Each row is a point. To make a cloud, some directions were put in groups of two or more. Within a group, all points are equally far from the middle, so they leave a hole (a ring in 2 directions, a hollow ball in 3). The other directions are filled evenly. Then the cloud was stretched, turned, moved and blurred a little. Count the holes, and give their numbers of directions, smallest first.
In the rows, zero is written as 128.

Cloud:
[[149  76]
 [173 115]
 [154  79]
 [171 108]
 [ 97  82]
 [172 113]
 [122 154]
 [168 141]
 [119  68]
 [172 120]
 [ 93  92]
 [172 132]
 [133  68]]
Holes: 1 (2)

Cloud, 20 rows:
[[124 112  61]
 [118 115 166]
 [106 173 117]
 [ 57 151  83]
 [106 149  78]
 [162 105 135]
 [ 81  90  85]
 [177 104 103]
 [114 187  86]
 [128  70 140]
 [100 118 137]
 [ 79 130 146]
 [143 107 127]
 [162  90  85]
 [169 136  82]
 [136  73 138]
 [ 93 111 191]
 [ 69 176 128]
 [149 121 161]
 [104  92 189]]
Holes: 0

Cloud (27 x 4):
[[110 154  93 149]
 [167 116  90 168]
 [105  98  63  91]
 [110 105  88 129]
 [151 127 127  49]
 [134 140 135 121]
 [128 151  94  98]
 [130 146 170 123]
 [167 105 191 144]
 [110 162 190  83]
 [130 134 124 135]
 [116 116 124  75]
 [134 123 181 168]
 [131  97  45 141]
 [136  41 121 121]
 [ 94 135 144 140]
 [205  95 159 124]
 [ 68 145 138 132]
 [126 147 210  90]
 [133 130 201  51]
 [122 184 173 107]
 [171 124  69  80]
 [139 104 136  91]
 [192 103 175 153]
 [172 121  96 157]
 [134 127  88 147]
 [ 59  97 132 123]]
Holes: 0

Cloud, 52 rows:
[[130 127 140  42 115 103]
 [120 121 134 154 157  54]
 [ 92  87 138 124 117 136]
 [129 160 117  65 149  83]
 [172 141 126 147 156  70]
 [134 109  77 111  93 170]
 [162 132  90  97 162 136]
 [151 156 192  61 131 121]
 [144 133 103 181 205 126]
 [109 162 111  83 101  65]
 [165 171 173 126  91 148]
 [208 128 133 141  73  93]
 [129  88 127 119  63 174]
 [136 129 190 132 169  95]
 [120  84  76 164 174 148]
 [165 155 186 112 155  79]
 [123 107 126 133 151  43]
 [149 208 147 104 178  83]
 [144  93 104  59 139 112]
 [157 136 194 162 158  96]
 [110  43 180  82  99  78]
 [109 137 167 104 116 185]
 [142 176 124  83 191 123]
 [175  69 134 153  92  67]
 [ 84 140 112 132 116  91]
 [148 151 115 113 112 162]
 [177 162 153 117 120 184]
 [141 125 148 120 161  61]
 [182 162 161 141  76 146]
 [100 162 141 127 134 149]
 [124 105 110 104 185  89]
 [149 144 151 102 194 116]
 [ 95 176 155  71 153 162]
 [158 135 107 125 145  40]
 [118  82 187 102 122  62]
 [113 123 147 165 154 131]
 [121 166 102  90 114  80]
 [127  74 185  94 136 104]
 [144 118 155  60  66  97]
 [ 95 169 171  90 119 126]
 [132  56 113 138 133 118]
 [ 99 146 137 139 100  96]
 [112 185 116 134 159 169]
 [119 171 146 116 132 167]
 [121 152 188 138  85 129]
 [114 116 134  84  81 147]
 [112  89 160 125 101 188]
 [143 121 113 180 175 104]
 [125 150 155 158 185  68]
 [158 117 186 100 121  57]
 [ 99 122 127 120 213 113]
 [168 156 116 116 140 206]]
Holes: 1 (2)
